Every row gives one point. Examples show where two turns around zero, p and q, send a point. Where does a point land after both, in the order given? Backwards means that the second turn is done in reverse. Each puzzle has new turns, and all numbers are rounded.
In the rows, zero is written as 128.

Turn p:
[178 113] => [175 150]
[ 87 138] => [ 91 108]
[108 108] => [126 100]
[113  98] => [137  96]
[154 183] => [111 186]
Turn q:
[138 143] => [141 115]
[205 150] => [134  48]
[ 96 107] => [114 164]
[106 108] => [113 154]
[ 95 133] => [140 159]
Where do these land?
q, then p: [103  81] => [ 75 126]
q, then p: [115 137] => [129 144]
q, then p backwards: [166 167] => [120  74]

Turn p:
[150 136  54] => [183  76 146]
[133 114  91] => [142  91 128]
[129 132 143] => [121 142 131]
[152 113 140] => [107 123 150]
[130 151 135] => [140 148 134]
[ 75 123 205] => [ 76 189  80]
Turn q:
[137 158 129] => [ 99 140 131]
[ 99 145 161] => [123 128 175]
[149 183 176] => [ 89 182 165]
[134  80 110] => [168 115  98]
[126 119 131] => [138 127 129]
[123  84  61] => [150  77  70]
Where do these land?
q, then p: [108 163 102] => [109 118  85]
q, then p: [101 163 145] => [ 99 157 103]
p, then q: [189  80 151] => [171 115 196]
q, then p backwards: [114 106 114] => [123 125  99]

Turn p:
[131  80 132 134] => [123 121 119  81]
[116 191 109 154] => [162 119 123 190]
[113  95 120  97] => [ 91 136 106 106]
[117 173 147 138] => [135 110 151 169]
[163 101 132 117] => [128 154 141  93]
Turn q:
[109 137 156 143] => [110 110 153 143]
[138 144 142 106] => [109 153 129 136]
[147 123 160 142] => [127 125 130 168]
[118 106 150 121] => [142 134 155 141]
[128 130  31 128] => [152 117  74  52]
Where do these land?
q, then p: [ 89  85 112 110] => [110 158 179 118]
p, then q: [166 133 115 106] => [ 83 131 120 131]
q, then p: [135 144 137 144] => [131 112 110 121]
p, then q: [119  88  99 162] => [155 164  98 101]
q, then p: [ 97 174 184 111] => [101  55 139 148]
p, then q backwards: [162 113 142 145] => [100 105 114 110]
p, then q backwards: [129 159 107 118] => [158 121 150 122]

Turn p:
[107 203 113 185 173 121] => [ 89 216 155  96 119 149]
[109 120 156  98 142 130] => [151 132 142 153 146 103]
[170 115 155 165 139 119] => [ 99 139  93 166 110 145]
[106 148 134  83  77 113] => [174 115 124  95 113  81]
[210 119 140 110 112 135] => [112 103  49 139 145 121]
[ 87  71 109 103 144 111] => [129  80 187 150 134 115]
[107 119  89 152 109 167] => [143 112 146  98 128 181]
Turn q:
[169  95 108 136 154 128] => [151  77 141 133 115 148]
[130 166 161 103 174  96] => [119 134 168 178 159  94]
[195 161 119 157 115 163] => [141 121  95 175 131 194]
[ 91 137 115 141  90  66] => [133 162 105 127  82  71]
[ 99 153 124 113 163 159] => [131 132 128 119 189 118]
[131 120 148 169  93 137] => [ 93 129  94 127 101 146]
[ 82  63 121  77 107 147] => [128 141 165  38 119 126]
Where do these land?
p, then q: [117 114 156 156  93 141] => [135 132 104 131 109 176]
p, then q: [182 115 115 147 120 167] => [162 105 109  84 160 143]
p, then q: [155  92  72 143  96 134] => [130 119 147  53 125 148]
q, then p: [151 168 152 160 172 118] => [ 95 138 162 153  99 173]
q, then p backwards: [154 179 146  86 139 170] => [113 126 139 140 187 185]
p, then q: [ 79  80 150  92 152 139] => [ 78  75 135 165 108 135]
p, then q: [113 136  74 130  85  92] => [124 168 177  91  98 133]
q, then p backwards: [119 158 168  92 175  66] => [ 87 110 157  90 188  82]
p, then q backwards: [ 80 110 120 146 120 125] => [160 101 129  95 128 113]

Turn p:
[113 144 134 114 109 111 137 136] => [121 116 145 116 124 105 110 131]
[141 133 131 107 225 132 142 115] => [105 150 159 148 177 182 143  78]
[ 91 108 115  58 106 138 109 151] => [ 62  83 120 116  97 137 103 137]
[143 107 139 151 108 101 146 152] => [158 129 139  88 122 128 137 152]
[144 126 123 149 108 121  92  95] => [160 137 111 162 108 131 113 147]
[148 135 146 141 113 132 138 157] => [138 148 131  97 111 113 140 125]
[150 120 122 145 108 140 144 108] => [156 135  96 120 136 124 122 127]
[117 122 148 140 133 139 137 125] => [139 115 129 127 128 123 148 112]
[103 156  93 148 143 137 106 114] => [111 137 123 177 148 109 137 145]
Turn q:
[125 116 176 130 120 153  89 128] => [ 97 132 105 137 110 140  82 105]
[165 108 151 116 106 127 113 129] => [110 157 135 105 120 155 103 127]
[ 92 146  95 115 113 105 143 119] => [119 121 132 142 142  97 163 162]
[125 115 132 117 149 126 108 144] => [137 130 140 153 119 137 108 127]
[142 143 110 123 135 157 157 144] => [153 104 128 111 163 138 129 130]
[102 128 165 131 143 112 140 136] => [113 129 121 163 128 140 147 101]
[161  80 140 117 117 143 103  73] => [ 93 135 166  84  91 122  91 111]
[142 179 101 143 147 123 145 139] => [177 136 112 123 160 108 148 127]
[ 98 137  83 160 122 106 155 140] => [153 108 114 134 120 114 182 160]
Where do these land?
q, then p: [128 130 143 166 143 135 127 134] => [141 133  95 133 138 131 106 137]
q, then p: [122 122 163 130  87 119 134 137] => [ 95 110 112 139 147  99 140 130]
p, then q: [147 130 131 143 111 156 150 151] => [129 139 152 126 160 112 145 148]
q, then p backwards: [145  76 152 141  98 152 105 123] => [148 105 135  68 109 126 109 149]
q, then p: [134 168 122  95 154 118 115 112] => [148 152 176 151 136 137 127 124]
q, then p backwards: [130 121 124 139 126 149 151 135] => [120  99 136 124 129 128 143 126]
q, then p: [151 128 121 142 141 114 164 118] => [136 129 124 109 142 134 106  91]
p, then q backwards: [ 80 140 107  76 169 110 108 106] => [ 85  99 161  65 137 151 131 135]
q, then p: [151 108 133 143 112 120 130 169] => [103 149  90 119 118 112 136 115]
p, then q backwards: [ 94 157  83 104 139 107  96  94] => [ 81 127 138  70 132 137  95 149]

Turn p:
[ 65 104 150 120 177 109 111 123 129] => [177  92 150 153 145 140 149 172 104]
[172 162 158 151 114 177 110 138 154] => [ 92 105  87  88 108 156 143  87 134]
[218 146 112 109 135  88  96  78  80] => [132 173 111 187 152 137 137  53 194]
[103  79 136 140 173  86 188  85 172] => [188 114 153 138  88  62 171 171 146]
[127 180 147 112 130 104 184  83  49] => [111  86 151 173 177  66  90  95 172]
[143  90 108 135 113 149 144 130 144] => [139 156 134  92 100 126 119 135 140]
[123 171 152 109 105 115 101 108 148] => [108 121  83 134 168 120 156 124 120]
[137 134 109 148 129 104 123 207 156] => [ 91 154 146 138  83 144 142 126  68]
[120 115 118 165  99 130 109 162 115] => [ 89 144 152 117 121 162 123 150 125]
[106 116  83 151 126 189 133 141 155] => [131 128 104  92  82 148  84 166 119]
[ 94 109 136  67 108 159 110 153 105] => [153 135 138  95 184 146  94 129  87]
Turn q:
[195 166 123 133 126  99 127 142 166] => [119 112 114 122 164 116 177 143 190]
[132 122 141 154 101 115 131 169 141] => [108 164 108 108 147 101 136 126 131]
[120 157 130 151 165 169 129 165  77] => [111 153 120 122 108 191 163  94 101]
[166 164 145 148 119 181 145 114 163] => [125  84 131  96 183 137 158  96 125]
[ 97 128 116 142 109 119 142  62 115] => [120  84 111 138 117 133  66 125 121]
[ 81  62 133  79 105  99 186  71  71] => [196 111  82 164  77 105  54 153  75]
[156 111  78  78  77 144 124 121  76] => [192 126 115  72  94 156 106 168 143]
[103 132 179 133 150 123  85 137 136] => [ 82 132 161 141 109 105 152 130  98]
[ 66 126 109  91 166 100  93 163 171] => [123 172 194 169  90  94 123 104 159]
[164 112 124 172 161 131 120 136 163] => [105 142 141 149 190 143 144 141 138]
Where do these land?
p, then q: [119 138 129 144 150 148 158 138 116] => [122 139 137 115 127 107 112 161 111]
p, then q backwards: [114  33 115 127 134 133 102 137 106] => [151  86  69  92 142 170  94 150 119]
q, then p backwards: [134  72 133 106 162 134 151 146 172] => [111 103 122  75 143  71 128 119 108]
p, then q: [160 135 178 148  78 159 149 125 134] => [174 108 157 161  99  86 101 114 127]
q, then p: [158 166  80 150  42 159 140 137 126] => [207 167  66 125 143 119 115 111  90]
q, then p: [ 92 171 123  70 139 115  99 124 113] => [ 96 153 129  71 156 102 160 142 148]
q, then p backwards: [118 137 122 160 134 155  87 158 127] => [149 112 135 145  86 124 114 166 115]
q, then p: [112 144  98 136 157 162 117  96 149] => [156  94 122  94 134 155 152 134 153]
p, then q: [111 141  77 108 166 159 104 125 110] => [102 140 156  87 146 175 130 157 137]
q, then p: [165 149 189 126 158  42 101 117  92] => [ 76 152 190 112  87  98 102 192  92]
q, then p: [127 122 164 134  88  42 201 104 161] => [126 201 142 210  81 132 153 175 134]
